Each row of a before or after table is a point. One or more steps were done to the points. Then noise was added and the rows were shuffled. The steps act on columns, c1 being the first. Write out the steps. A step turns or swaps two columns, mirrors them in a line or flattens them onto one, adds a multiple of one to another, or multiplies or shifts one. Angles are multiples of 10 degrees, from the lower column toward the higher: turns from -170 to 170, lines from 10 to 170 but not 90. Use the fewest steps. Two steps may share a column if one is a turn and the other turns, adds or multiplies; they go together, in the order done. Otherwise the lowest column goes first.

Before, 9 rows:
[[-10  -7]
 [-30   0]
 [-25 -17]
 [-50 -32]
 [ 39  49]
 [  5 -14]
 [-44   0]
 [ 10 -54]
 [ -4  -2]]
After (9 x 2):
[[ 49  39]
 [ -1 -42]
 [  1 -32]
 [ -2  -4]
 [-17 -25]
 [-16   5]
 [-54   9]
 [ -7 -10]
 [-34 -50]]
Steps: swap c1 and c2

Before:
[[ 45 -12 -35   0]
 [ 14  -9   2 -18]
 [ 35  -8 -29  26]
 [ 14  17  18  24]
 [  2  19 -29   7]
 [-20   8   5  11]
 [ 25 -21 -56   1]
 [ 27  57  18  53]
 [-35  61  22 -27]
 [-23  63  21  -8]]
After, 10 rows:
[[-27  61  24  37]
 [ 27  -6 -27 -35]
 [-11  63  20  23]
 [  4 -19 -54 -26]
 [  8  17 -27  -2]
 [-19  -7   3 -15]
 [ 24  17  17 -13]
 [ 54  58  21 -26]
 [ -1 -10 -34 -45]
 [ 12   6   7  19]]
Steps: turn c1 and c4 by -90 degrees

Before (14 x 8):
[[ 42   0 -10 -15  -6 -36   2  16]
 [ 29  19 -30 -19   6   0 -30  31]
 [ -5  70  11 -25  10  11   3  59]
 [ 14  56  20  16   6  14  10  39]
 [  6  -9   8 -23 -21  -2  -5 -14]
 [-17 -16 -54  32 -23   0  -1  18]
 [  1 -16 -32  -1 -10 -27  -1 -22]
 [-25  13 -75  30 -56  29 -12 -14]
 [-18  46 -56   5  15  17  29  17]
 [ 52  32 -15  -4 -12 -45 -16   7]
 [ 14  22 -66  46   8  25 -21  -9]
 [-23 -15 -80 -11 -65  54  37  -4]
 [-46  21 -44  10 -25  19  25   4]
 [  3 -22 -24   5 -21  -9  32  -8]]
After:
[[ 50  36 -16 -17 -13 -45   5  15]
 [ 24  18 -32 -31   5   1  19  38]
 [-14  67   9   4   9  10  25  57]
 [-18 -18 -56  -1 -24  -1 -28  14]
 [ 10 -11   5  -3 -22  -3  23 -12]
 [-21  48 -57  28  14  18  -5  13]
 [ 18  24 -66 -21   5  26 -46  -8]
 [-46  22 -46  25 -25  19 -11  -4]
 [  5 -17 -33   1 -10 -27   1 -21]
 [  7 -23 -27  33 -22  -7  -4  -6]
 [  8  56  19  11   5  15 -14  41]
 [ 38  -2  -9   3  -6 -35  12  22]
 [-19 -16 -81  35 -62  57  10  -9]
 [-22  14 -75 -14 -55  30 -31 -18]]
Steps: turn c1 and c8 by 10 degrees; turn c4 and c7 by -90 degrees

Before, 14 rows:
[[-39  12  -6   7  57  -1  13 -38  39 -42  12]
 [-39   0 -22 -31  40 -22 -35 -11  15  16 -38]
 [ 38 -29 -43  48 -14 -16  26 -15 -12  12   8]
 [ 35 -42 -46   8  46 -10 -19   1 -19 -12   1]
 [ 34 -19 -41  41  35  14   6  10  29 -48  22]
 [ 41 -47 -29 -36  29  17   2  37 -23  29  27]
 [ 32  14 -32   9  -8   8  17  25  37  32 -57]
 [-30 -39  -4  -1  42   3 -12  27  35   3 -13]
 [-15 -10   8 -34 -23   8 -52 -29  41   4 -28]
 [ 31 -45 -15 -31  51 -34 -23 -43 -38  12 -14]
 [-15  22  31  44 -26  25 -53 -33  -8  -8  -9]
 [-29 -24 -32 -38  11  28 -34 -27   8  13  -7]
 [-13 -13 -38 -18 -10 -39 -44  43  31  -8  18]
 [-23 -36  -5 -40 -21   0 -38 -25 -39 -40   4]]
After (14 x 11):
[[ 34 -19   7  39  33  15   5  10  29 -49  45]
 [ 41 -45  14 -37  30  16   3  36 -22  30  35]
 [-29 -41 -14  -1  41   3 -13  25  36   3   0]
 [-28 -24 -16 -36  11  28 -35 -28   8  14  28]
 [ 31 -44 -17 -32  52 -34 -22 -43 -39  11   9]
 [-40  12   8   6  59  -1  14 -36  38 -43   9]
 [-14  23   3  44 -25  25 -52 -33  -7  -8 -32]
 [-39   1 -43 -30  39 -21 -37 -11  15  17   8]
 [ 38 -27  -6  48 -14 -16  25 -16 -11  12  41]
 [ 35 -40 -16   7  47 -11 -18   3 -19 -11  43]
 [-15  -9 -22 -35 -22   8 -53 -29  41   5 -16]
 [-13 -13   4 -20 -10 -39 -43  43  30  -8  40]
 [ 29  14 -64   8  -9   9  15  25  37  31  10]
 [-23 -36   3 -42 -22   1 -39 -25 -39 -40   6]]
Steps: turn c3 and c11 by -70 degrees

Before (10 x 12):
[[  0   9  29  13 -10  20  10  -9  21   6  22 -45]
 [-10  24 -37  10  35  12 -39  58 -17  31  21  -1]
 [ 17  17  61  18   9  14   3   3   7  29  -7  -2]
 [  7  56  20 -16  11  -9  44 -30 -14   9  -2  -9]
 [ 95 -12  69  51 -10 -17 -16  40  20  -8  15  -1]
 [-19 -10   8  19  35 -11  23  -2  13  16  11 -21]
 [ 26 -14 -16 -32  22  13 -29  31 -39  34 -23   4]
 [-35   0  -4 -10  -4   9 -34  43 -55  23   8   6]
 [  8  40  43  -1  41  17  31  -7 -12 -23   1 -17]
 [-12  45  30   0  10  15  40  10  31 -27   3  10]]
After, 10 rows:
[[-11  45  30   0  29  15  40   9  31   0   6   9]
 [ 16  16  60  18 -24  14   3   4   7  36 -14  -2]
 [-35   1  -4 -10 -23   9 -34  43 -56   7  16   7]
 [ 27 -14 -16 -34 -24  15 -29  30 -38  65 -46   4]
 [  7  55  19 -16  -4  -8  43 -30 -14  27  -4 -10]
 [-10  23 -37  10 -17  13 -38  58 -17  87  42  -1]
 [  1   9  29  13  -8  20  11  -9  22 -15  44 -45]
 [-19 -11   9  19  -2 -11  24  -1  14  77  22 -21]
 [ 96 -13  70  51   4 -17 -17  40  19 -24  30  -1]
 [  8  40  43  -1  37  18  33  -6 -11  62   1 -18]]
Steps: turn c5 and c10 by 70 degrees; multiply c10 by 2; multiply c11 by 2

Before, 11 rows:
[[  4 -42  58  17 -41   4  15   8  48  -1 -21 -20  -9 -25   4 -26  24  12]
 [  6   2  18  12 -17 -34  64  -6  13  -8  -7 -30   5 -14  22 -39   2 -27]
 [-46   4  36 -20   0 -15  18  -1   8 -16  58  -4 -29 -40  -8 -24 -12  13]
 [-29   1  -1 -33 -45  22  10 -15  23 -17 -27 -24 -17  24   3 -21 -17 -30]
 [  7  84 -47   4  56  50 -60  36  35  22   0  19  39   6  21  33 -22  51]
 [ -1 -61  15 -19  -2 -25  15 -13  23 -12  13 -49 -35  -8  14 -33   0  -5]
 [-13   3  16  18   8  26  31 -37 -10   2  -8 -32 -20  26  -6 -13  13 -20]
 [-18 -21 -14   9 -42   4  28  -6  29 -14  16 -34 -20  50 -46   8 -31 -14]
 [-30   1  32 -30   6 -32   8   2  27  18  32 -36   2 -24 -34 -56  23 -20]
 [ -5  68 -33 -43  49  33 -25  52 -17  -7 -21  24  12  47 -45  21 -40  40]
 [ -8   6  13 -13 -14 -21  18 -66 -27   4 -10 -16  33  36 -15 -10 -34  -9]]
After, 11 rows:
[[-14   4 -29  17   2  25  29   0  26   3  -7 -32 -20  25  11 -11  24 -20]
 [  4   3  -4  12 -15 -36  65 -19  12  -7  -8 -30   6 -15 -24 -40 -26 -25]
 [ -6  68  26 -43  27  33 -26  23 -54  -8 -22  23  12  45  61  21  35  40]
 [-28   3  14 -34  13  22  10  -4  25 -18 -26 -26 -16  23 -42 -21 -87 -32]
 [  0 -60   4 -18 -14 -28  15 -20  25 -12  11 -48 -35  -7  -7 -34  -2  -7]
 [-29   3   5 -28  30 -32   7 -40  10  18  31 -37   2 -24  17 -59  31 -17]
 [  4 -40  10  15  10   3  17 -73  16  -2 -21 -18  -7 -25 -40 -25 -37  10]
 [-46   3 -12 -20   7 -15  20 -36   5 -16  59  -2 -31 -40   4 -23 -13  14]
 [-17 -20  25   7  59   3  27   1  21 -15  15 -34 -22  50 -25   8 -94 -16]
 [  7  85  66   4 -38  51 -60  15 -13  23   1  20  39   6  45  34  62  52]
 [ -8   5 -55 -12  16 -21  18  16  46   6  -9 -17  33  35  -6  -9 -57  -8]]
Steps: turn c8 and c9 by -60 degrees; turn c3 and c8 by -120 degrees; add 1.5 times c5 to c17; turn c5 and c15 by 110 degrees

Before, 13 rows:
[[-13  12  -5  -5  -8  -3   0   0   1  -7   6 -11  -8   0  -6 -11  -1   4
    3  27   6  -1 -17  15]
 [-14   2  -4   0 -32  -5  -5   4 -23  -7   5   3   1   7  -6  -1   4   2
    4  -5  -8  -8  -9   6]
 [-10   8 -25   0   5 -19  12  -3   3  -5   8   8   7   0  -4   7   2 -28
    3  -7   6  -2   6   3]
 [ -8 -17  -4 -12 -10  -1  12   3   2  15   6   8   0   8  -3  -1   1   0
   -9  -4   5   8  11  -1]
 [-10  10  -5  -6   2   5   0   0  -2  34  -1  -3   5  -2  -4  -9   6   4
    5  -6  -2   2   3  13]
 [ -2  11  -4   4   2   2  -7  -7  -1  -4   7  -4   4   5  -9  -3   5  -7
   -9  -1   3   0   8  10]
 [-13   7  -3  -9 -12   2  12   2 -14  -7   2   9  -7  -3 -11  -5 -18 -37
  -30  -7  -1   5   4  11]
 [ -6   5   8 -12   7   4  11   0   1  10   8 -25 -14 -23  -8  12  -6  -9
    0  16   7   7   3   9]
 [ -3 -15  -3  -2  14   1  -2 -11   4   0   3   4 -11  -4  11  -4   2  -9
    7  -5  -8  -7   2   7]
 [-21  -4   6 -11   5  -3 -12  -2  -8  -5   1   5   3   5 -12  -5  -3   2
    4  -3   3   8   7   6]
 [ -3   8   8   3  -4  -6   5   1  -4  -4  -4   6 -24   1   5  10   5 -19
    1  -7 -27   8   5   8]
 [ -4  11   2 -12   4  -1  13  -5   1  -5   8   9   6  -1  13 -11   4  -3
    3   5  -8 -15   9  12]
 [ -2  11   2 -10   3 -14   6  -4  -1  -1  -2   1   2  11 -10  -2   0 -29
   -2  -2   3 -14  11   2]]
After:
[[  0   7  -1  -9 -35   2  -8   2 -20  -6 -38   8  12  -4 -12  -4 -15 -36
  -30  -6  -2   5   4  10]
 [  9 -17  -3 -13 -30  -1   0   3  -4  15 -34   7  11   9  -3  -2   2   1
  -10  -4   5   8  11  -1]
 [ 11  -4   5 -11  14  -3   3  -3 -20  -5 -40   5 -12   6 -11  -5   1   1
    4  -2   4   7   7   6]
 [ 11  12  -5  -5 -23  -2  -8   0  -9  -7 -34 -11   0   0  -7 -11   7   4
    3  27   6  -1 -18  14]
 [  4  11   3 -13  12   0   6  -4  -2  -5 -32   9  12  -1  12 -12  10  -2
    3   4  -7 -14   9  11]
 [  5 -15  -4  -2  43   1 -11 -11   1   0 -37   3  -2  -4  11  -4   4  -9
    8  -5  -8  -7   2   6]
 [  5   6   9 -12  21   5 -14   0  -3  10 -32 -25  10 -23  -7  11 -15  -9
    0  17   8   7   3   8]
 [  7  10  -5  -5   6   5   6   0  -8  34 -41  -4  -1  -1  -4  -8  12   4
    5  -6  -1   3   4  13]
 [  0  12   2  -9   9 -16   2  -4  -2   0 -41   1   7  10 -10  -2   0 -28
   -1  -2   2 -15  11   2]
 [ -3   1  -4   0 -96  -6   1   3 -28  -8 -35   2  -6   6  -5  -2   5   2
    3  -4  -7  -9  -9   6]
 [  9   7 -24   0  14 -18   6  -3  -4  -5 -32   8  12   0  -4   7  -4 -28
    3  -7   6  -2   6   2]
 [  0   9   9   3 -13  -6 -25   1  -5  -4 -45   5   6   0   2  10  -2 -19
    3  -7 -27   8   5   8]
 [  0  11  -4   3   6   3   3  -7  -2  -4 -32  -4  -7   5  -9  -2   8  -7
  -10   0   2   0   8  10]]
Steps: mirror c1 and c9 in the line at 70 degrees; multiply c5 by 3; swap c7 and c13; shift c11 by -40; add -0.7 times c16 to c17
